Rows are points. To make a cloud, some directions were put in groups of two or more. Within a group, all points are equally far from the middle, so they leave a hole (a ring in 2 directions, a hollow ball in 3). The other directions are filled evenly. Then the cloud was stretched, turned, moved and blurred a little. How many holes are there, and how many directions does each take, smallest first?

Cloud, 13 rows:
0:  1.85 -2.53
1:  1.64 -2.65
2: -1.42  1.18
3: -1.72 -3.24
4:  2.68 -0.97
5: -2.65  0.60
6: -3.64 -1.13
7: -0.13 -3.35
8: -1.67 -3.25
9:  1.40  0.98
10:  2.19  0.37
11: -3.16  0.05
12: -2.04  0.97
Holes: 1 (2)

Cloud (20 x 3):
0: -2.76 -0.72  0.12
1:  3.94  0.91  0.72
2: -3.07  0.75 -1.85
3:  1.93  3.11 -0.03
4:  1.94  1.55 -2.61
5:  3.09  2.68  0.16
6:  2.99 -0.33  1.45
7:  3.81  0.91 -0.86
8: -1.39 -2.24 -1.61
9: -1.40 -1.58 -2.87
10:  3.19  1.54  1.62
11:  2.58  1.80  1.87
12:  3.86  0.92  0.93
13:  1.13 -0.90 -2.88
14:  0.88  2.28 -2.46
15: -1.94  0.44 -3.24
16:  4.01  0.99  0.38
17: -3.14 -0.21 -0.46
18: -2.95 -1.31 -1.65
19:  2.74 -1.20 -0.84
Holes: 1 (3)

Cloud:
0:  0.97  2.46  1.28 -0.55
1: -0.68  2.43  1.43  0.34
2:  2.24 -4.05  1.82  1.86
3:  0.54 -0.22  1.81 -4.04
4: -0.12 -2.69 -3.36  1.09
5:  3.07 -2.64 -1.58  1.61
6: -1.95 -3.99 -3.99 -0.72
7:  3.11 -1.92 -0.12 -2.02
8: -1.11 -2.65  2.08  2.10
9:  0.62 -2.97 -3.11 -1.65
10: -2.41 -3.91  0.42 -0.04
11:  1.82  1.68  4.34  0.65
12:  2.38 -0.54 -2.62 -1.51
13: -1.70 -5.35 -1.09 -0.28
14:  0.27  0.09  2.28  2.36
15:  2.23 -1.36  0.84  0.57
16:  3.14 -2.84 -0.69  2.90
17:  1.76 -0.11  3.05 -1.68
18:  1.07 -2.66 -2.11  0.03
19:  1.40 -0.38  4.90 -1.70
20:  1.66 -0.76  2.02 -3.13
21:  3.00 -1.19  1.71  0.57
22: -0.43 -1.40 -2.57  0.16
23: -0.82  1.09 -1.33 -0.87
24:  0.08 -0.50  0.37 -1.64
25: -1.93 -2.77  0.64 -1.45
26:  2.35 -0.22  0.65 -3.35
27:  2.97  3.22 -1.23 -1.35
28:  0.58  0.51  1.41 -2.18
29:  0.32 -1.09  4.13 -2.23
30: -1.02 -2.22  2.71 -1.75
Holes: 0

Cloud (46 x 6):
0:  2.94  3.32  0.17 -1.84  0.14 -1.40
1:  1.64  2.82 -2.46 -1.59 -1.33  0.13
2: -3.76  1.63 -0.14 -0.58  1.58  3.57
3: -4.47  0.71 -1.68 -1.48 -0.22 -2.10
4: -0.32  2.61  2.24 -1.54 -0.41  4.49
5: -1.81 -1.17  3.21 -0.09 -0.67 -2.68
6:  0.16 -0.01  1.22 -3.95 -2.18 -2.03
7:  0.12  1.48  0.92  2.23  2.35 -1.45
8:  1.03 -1.50 -2.28 -0.05  1.69  2.14
9: -1.17  5.47  0.88 -0.97 -0.87 -1.01
10: -0.83  0.98 -2.26 -3.87 -0.28 -1.37
11:  2.23 -0.38  3.13 -3.33 -1.34 -0.81
12: -3.12  4.27 -0.98 -0.44  1.00  0.45
13: -2.11  2.09  0.81  0.83  3.23 -1.33
14: -0.05 -0.07 -0.28  1.07  0.75 -4.09
15: -2.15  2.89  0.70 -1.88  0.05 -4.26
16: -0.52  2.58  0.98 -2.66 -3.55 -0.09
17: -0.73  0.20  2.03 -3.71 -1.17 -2.49
18: -2.66  2.63 -1.65 -2.93 -1.56 -1.38
19:  2.76 -0.78  0.31 -2.13 -2.90 -2.83
20: -2.20 -0.62  3.92 -0.75  0.01  1.47
21:  2.13 -1.80  2.16  1.59  0.98  2.70
22: -3.95 -1.43 -1.65 -0.19 -0.37 -2.04
23:  1.51  0.26 -2.93 -0.93  1.07  0.62
24:  2.33 -0.20  2.30 -2.41 -3.33  1.65
25:  1.10 -1.68  0.17  1.40 -1.14  4.41
26: -3.52  1.81  0.62 -0.06 -2.51  1.57
27:  1.56  4.48  2.06 -1.42  0.90  1.92
28: -0.84 -0.85  1.10 -3.69 -2.56  1.62
29:  2.71 -2.59  2.14 -2.81 -1.09  0.43
30:  2.50  1.69 -0.28  1.57 -1.89  2.65
31:  0.68 -0.07 -1.83  1.05 -3.59  2.05
32: -2.93  1.84 -0.18  1.49 -3.12 -0.14
33:  0.57 -2.04  0.04  1.56 -0.39  4.27
34:  0.23 -2.48 -3.10 -2.58 -1.81  0.93
35:  1.77 -1.64 -0.08 -0.53 -3.84  2.80
36:  3.25 -1.96  1.57 -0.22  1.62  0.36
37:  0.47 -2.04 -3.41 -2.03 -0.02  0.93
38: -0.31  3.32  4.17  1.83  0.00 -1.16
39: -3.61  1.56 -0.79 -2.48 -2.38 -1.27
40: -3.00  4.12 -0.93 -0.47  1.01 -1.67
41: -0.15 -0.75 -0.12 -3.25  2.29  3.88
42:  3.75  1.70  2.76 -0.86 -1.61  2.72
43: -0.33 -0.83  2.98  2.25 -1.12  2.32
44:  1.30 -0.07  1.83 -3.46  2.41 -0.01
45:  3.13  2.86  3.55 -1.75  0.55  0.95
Holes: 2 (2, 4)

Cloud, 83 rows:
0:  0.01 -2.85 -2.42 -2.63  2.58 -2.74 -2.92  3.67
1: -1.40  2.01 -0.50 -1.65 -1.75 -2.46  0.65  0.75
2:  3.34  0.65  3.53  1.20 -1.14 -0.90  2.52  1.92
3:  3.41  1.13 -2.22 -1.35  1.15 -2.11 -1.99 -0.60
4:  0.64 -2.23  0.79 -0.28  3.03  1.65 -1.59  1.36
5: -1.23 -1.83  2.98 -0.02 -1.78 -1.70  3.45 -2.68
6: -0.32 -2.09 -1.42 -0.50  1.06  0.93 -2.07  2.63
7:  1.68 -0.44 -1.09  4.01  1.78 -3.78 -2.22  0.79
8:  1.86  1.94 -0.82 -0.97  1.27  1.82  0.35 -1.39
9:  1.95 -1.73 -2.80 -2.42 -1.68 -0.70  3.27  1.18
10:  0.45 -1.67 -3.83 -2.15 -1.44 -3.02 -2.40  2.25
11: -0.15 -1.24 -1.27 -0.46 -3.68 -0.14  4.57 -0.44
12: -0.29 -2.04  0.34 -1.98  1.12  1.32  2.52  3.03
13: -0.04 -0.07  4.66 -0.48 -1.59 -0.74  0.66 -1.07
14:  0.73 -0.55  0.96 -2.19 -2.47 -3.08  3.32  2.87
15: -0.27 -0.86  0.47  0.01  2.14 -3.17 -0.45  1.58
16:  2.08 -0.14 -1.44 -1.88  1.39 -0.26  3.49  0.60
17:  0.21  1.90  0.93 -3.17  0.88 -2.17  4.38  3.08
18:  0.19 -3.34  1.12 -0.20 -0.13  2.24 -2.70 -0.38
19: -1.79 -3.27  0.52 -3.22 -2.07  2.70  3.18 -3.29
20: -0.82  2.61  1.24 -1.15 -1.26 -2.95  2.23  0.41
21:  0.63 -1.75 -2.91 -2.39  0.68  3.32  2.42  4.44
22:  1.74  1.48  3.37  2.08  2.17  2.15  0.36  0.78
23:  2.38  2.64 -0.61 -1.25 -2.25 -3.17 -0.87  0.45
24: -0.11  0.84  0.53  2.61  0.63 -0.36  0.45  5.20
25:  0.66 -1.47  3.42  0.05 -3.69  1.93  1.73 -2.02
26:  1.53 -2.68  0.47  0.13  0.56 -4.11 -2.68  0.38
27:  1.97 -3.31  0.67  4.86 -0.12 -3.49 -0.62 -0.11
28: -0.10 -0.16 -0.01  0.30 -4.87 -3.08  3.79 -2.22
29:  2.66  3.74  3.23  1.49  3.45 -3.00  0.77 -0.61
30: -2.34 -4.74  1.83 -1.01 -2.00  0.92  0.47 -2.81
31:  0.85 -0.93 -1.34  0.91  1.88 -3.37  1.19 -0.71
32:  1.59 -2.31 -2.30 -0.30  0.66  0.92  2.71  2.86
33:  3.58  2.96  2.81  0.45  3.38  1.61  1.83  1.35
34:  1.16 -0.27  0.01  3.84  1.08 -1.85 -0.82  4.18
35: -0.06  2.66  1.24 -0.91 -1.20  0.06  2.07  0.14
36: -1.06 -1.10 -5.12 -1.52 -0.11  0.87  0.95  0.44
37: -1.84 -2.93 -0.19 -0.44 -0.75 -2.58 -1.57  0.11
38:  0.43  1.06  1.02 -1.11 -0.53  1.35 -0.79 -1.13
39: -0.65 -0.13 -0.05  0.51  0.46 -2.80  2.71  2.60
40:  0.38 -1.24  1.19 -1.47 -1.80  1.90  3.28  0.24
41: -2.87 -0.63  2.24  0.26 -1.29 -4.57 -1.42 -1.86
42: -1.98 -2.14 -0.47  0.58  1.22  2.23 -0.02  0.61
43:  1.08 -1.76 -0.05  2.28  1.10  0.87 -4.95  0.04
44:  3.00  1.23  1.64  1.55  0.49 -1.38  2.29  2.25
45:  0.79 -3.60 -1.65 -0.23 -0.57 -0.44 -1.19  2.99
46:  1.36 -1.27  1.97 -0.01 -0.56  1.44  0.36 -4.01
47:  0.40  1.14 -1.34 -2.36 -1.25  0.30 -1.53  0.44
48:  1.96 -0.08  1.80  1.29  1.15  2.09  3.51  4.05
49:  3.06 -4.58  1.07  2.90 -0.30 -4.14 -1.46  2.72
50:  1.03 -0.85  2.79  0.57 -2.09 -1.79 -0.10 -0.30
51:  0.95  0.24  0.80  1.43 -3.31 -2.53 -1.15 -4.40
52:  1.26  1.64 -0.59  1.03 -0.93 -4.03 -4.23 -2.41
53: -1.74 -2.07  3.10  0.15 -3.71 -0.36  1.07 -2.59
54:  2.24  3.06  0.93  0.73 -1.56  1.68  4.17 -3.50
55:  0.17  0.90  2.67  0.67  0.22 -3.17 -4.36 -2.93
56: -1.53 -0.28  1.03  1.02  0.46 -1.32  0.71  5.64
57:  1.06  2.37  2.85  3.10  2.42  4.40  0.32 -0.04
58:  0.47 -3.38  1.89 -0.17  2.22 -1.66  0.13  2.45
59:  0.94 -1.94  0.17 -3.01 -0.70  0.50  2.04  2.09
60: -1.17 -1.36  0.43  0.26  0.36  2.72 -0.73 -1.85
61:  0.22  0.34  2.19 -0.21 -0.77 -0.81  1.15 -4.87
62:  1.90 -2.83  0.18 -1.99  0.76 -3.07  0.33 -1.00
63:  3.53 -3.11 -0.38 -2.89 -0.28  3.68  3.45  3.16
64: -0.17  2.49 -0.79  2.10  0.80 -2.26  2.56  2.29
65:  1.95 -0.09 -1.40  0.30  2.71 -1.52  1.13  0.34
66: -1.09 -0.71  2.57  1.75  3.44 -0.79 -1.53  3.36
67: -0.56 -1.34 -2.26  1.19 -1.30 -4.08  0.22  1.89
68:  0.48 -0.72  3.47  3.09 -0.18  0.08 -1.34 -2.66
69:  0.53  1.18  0.46 -0.45 -0.81 -2.73  0.08 -2.44
70:  2.00 -2.87 -4.14 -1.11 -2.54  0.96  2.32  0.88
71:  0.15 -2.69  2.96 -0.65 -3.29 -1.64  2.57  3.79
72:  0.57 -0.84 -1.49  1.03 -4.53 -2.82 -0.47 -2.60
73:  0.09  0.86  3.34  1.37 -1.96  0.04 -1.96 -0.33
74: -0.34  0.87  3.06  0.26 -2.32  1.11  5.99 -1.89
75:  0.29  0.85 -1.57 -3.28 -1.31  0.57 -0.81 -0.69
76: -0.18  0.96 -2.77 -4.46 -1.11  1.00  2.17 -1.65
77:  4.43 -0.84  0.53 -1.74  2.47 -2.15  2.62 -0.51
78:  0.29  0.40 -0.75 -1.89  3.72 -1.66  2.52  6.22
79: -0.70  1.32  2.53 -1.54 -2.09  1.17  4.77 -0.63
80:  2.20  1.51  1.38  2.21 -0.28  2.52 -2.66  1.33
81:  0.24 -1.02  2.02 -0.81  6.03 -0.30  0.35  5.37
82:  2.86  1.51  1.76  0.97  0.75 -2.03  2.12 -2.54
Holes: 0
